Rows are points. Any point is a mix of the corners, with weights that add up to 1. It lies inside the corners' shape when no weight is negative. Is each point inside? If not, which corners have a negative weight?

Corners:
(1): [-29  14]
(2): [60 -7]
(3): [-30 -11]
Points:
[-15  13] -> outside (3)
[-13   9] -> inside
[-21  -6] -> inside
[35  4] -> outside (3)

Corners:
(1): [24 11 22 10]
(2): [-27  27   7  -3]
(3): [ 13  35 -22   8]
(4): [ -2 -60 -27 -20]
(5): [-16  -3   1  13]
Points:
[ -2  54 -16  11] -> outside (1, 4)
[-13  20   6   9] -> outside (4)
[ 11  29 -19   7] -> inside
[ -8 -23  -7 -12] -> outside (3, 5)

Corners:
(1): [ -8 -36 -14  24  -6   5 -26  33]
(2): [  8  60  14 -34  18  23   1 -13]
(3): [-20 -11 -10  39  18 -37  24  -2]
(4): [-26  27 -13   6  29  20   0   9]
(5): [  6   7 -27 -22 -11 -15  -3   0]
(6): [ 12  18 -18  13   4  26  13  -6]
(7): [-10   5 -37  24   5 -23 -22 -31]
(8): [-30 -27   1  14 -39  -5  -2   5]
(9): [-16 -40  -9   8  19  38 -19 -15]
Points:
[ -4  28   9 -19   8  15   0  -1] -> outside (6, 7)
[-10 -17 -14  18   0   8   2  10] -> outside (2, 7)
[  2  39   5 -19  14  16   0  -9] -> inside
[ -3 -14 -20  20  11  14   0   8] -> outside (2, 7, 8)
[ -8  -2  -2  -3 -11  24  -6  12] -> outside (3, 7)

Corners:
(1): [  1   9  25  10  15 -15  -4   4  60  -8 -14  -4]
(2): [-14   1  14   8   7  -4  -1  -3   7  -3  -8  -7]
(3): [ -7   1  -5 -15  -1   5   2   2   7   3  13  12]
(4): [  0   3   4  11  11  15 -14  -2  17  -4  -4  -7]
(5): [ 8 -4 -5  9  1  2 -1  3 -6  3 -9 19]
(6): [ -9  -2 -16  -9 -57   7  16 -11 -17   3  22  18]
(7): [ -1   3   6   4   9  -6 -17  -5  -5  17   8  -3]
(8): [  3  -4  -1 -18  11  -3 -10   1  -1  -8  -4  -7]
(9): [ -1  -2  -8 -28  -2   8  -6  16 -13  -7  17 -13]
(10): [ 5 -8 -4  6  8 -3  3  1  0  2 -1 -5]
(11): [ 17  -5   1   7  21   7  -4  -1 -15 -15  -1   4]
(12): [ 6 14 -5  3  6  2  7  0 -9 13 -2  6]
(13): [ 12  -5  13 -10   9   1  -9   0  -1  13  -3   6]
Points:
[-4  3  2 -4 -9  1 -4 -1  3  4  3  1] -> outside (3, 10, 11)
[  8   5   1   6  16   1  -3  -3 -11   9  -8   1] -> outside (1, 3, 6, 9)
[  1   0   2 -11  -1  -1  -2   1  -1   3   6   0] -> outside (4, 5)
[ 5  2 -1 -1  4 -5  1  3  8 -3  2  3] -> outside (2, 4, 13)
[  3   0   5  -4  14   0 -10   5   2   1   0  -7] -> outside (3, 6)
[ -5   3  -2  10 -13   4   8  -5   9  -1   1  10] -> outside (7, 8, 9, 13)
[ 2  0  1 -2  5  1 -3  0  0  2  3 -1] -> outside (5)
[-1 -1  6  0 -2  0 -5 -3  8 -1 -1  7] -> outside (9, 10, 12)

Corners:
(1): [ -4 -50  23   7  26  26 -14  -2  -8  16  -8  16  27  24 -14   3   0  -3]
(2): [ 10   9  -1   3   1  10   3  -7  -2 -27  -8 -13 -12 -10 -15  10 -18 -26]
(3): [  6   0 -10 -36  -7 -20  11 -19   7 -16  22  -1  -3 -13  27 -20  -3 -17]
(4): [ -9   1   4 -11   1   3  12  56  -6   8  -9  -2  35  25 -16  -5 -10 -31]
(5): [ 18 -34   1 -23 -16   8 -26 -23   1 -11  -2 -19 -24  23  17  16 -19  10]
(6): [-16 -27  -5   8 -33   9  14   6   4  22 -17 -21  22  -4   8  -4 -16   8]
(7): [-14 -31  45 -28 -22  10  -9  11 -13  -3  32 -10  20 -11 -32  -7  15 -14]
(8): [  4  26   5 -17  -7  33  32  -7 -29 -29 -33 -11   5  21  -8  27   8  16]
(9): [ -9 -12 -16  -3   0   2  -6   8  -4 -15 -19   1  -5  20  27 -28 -13  -6]
(10): [ 29   4  -8 -28 -23  -8  13 -16  -3 -14  37  31  -4 -32   6  29  -2 -30]
(11): [-14   1  -6 -10  -6  26 -11  -8   2 -22   1 -18 -11  14  20   0  -2   7]
(12): [  7   3  -7   1  31  16   1   1   6 -26  21  -7 -20 -16  -3  -6 -13  -7]
(13): [ 20 -14 -42  -6   4  -1  -5  18  22  23  -2 -10  24 -14  -3  -1  -8  -9]
(14): [ -5  12  60  -6 -15 -10 -15   1  -6  23  51  20  10 -40 -31  -1  15  -8]
(15): [ 22  -1 -10  -6  -5 -16   2   7   9   1  22   7   6   7  27 -21  10 -26]
(16): [  1   6  -1 -14 -10  28  12  -9  20 -29  -5   1 -21   8   6 -13  -5   5]
(17): [  3 -17   9  10  18  21 -20 -13  -1  -8   8   0   9  30 -16 -30 -12   2]
(18): [ 36   2 -16   9   0  -8  -5 -24  16 -17  10  14  10 -14  50   4  -9   7]
(19): [-24 -10  13  10  -8  -6   7  17  11  -3   3   1  14   5  -5 -16   1  12]
Points:
[  0  -6   2  -7  -2  12  -1   1   2 -10   3  -2   3   9   0  -7  -6  -6] -> inside
[ 5 -1 -1 -6 -5  6 -1  3  2 -9  7 -4  1  0  1 -3 -5 -7] -> outside (1, 3)
[ 5 -8  4 -9 -3 12 -2 -5  0 -8  4 -4  5  0 -4  4 -6 -2] -> outside (9, 15)
[  5  -7   5  -9  -5   9   2 -10   0 -10   9  -1   2  -2   0  -1  -2  -3] -> outside (4, 9)
[-1 -5  8 -6 -4  2 -5  3  0 -1 10  2  5 -5 -1 -8 -2 -7] -> inside
[ 1 -3  1  0  1 12  2  6 -1 -7  1 -1  9  4 -4 -4 -4 -4] -> outside (3, 5)
[  1  -3   0 -10  -3   5   3   4   2  -9   5  -3   2  -1   4  -3  -5  -9] -> outside (17)
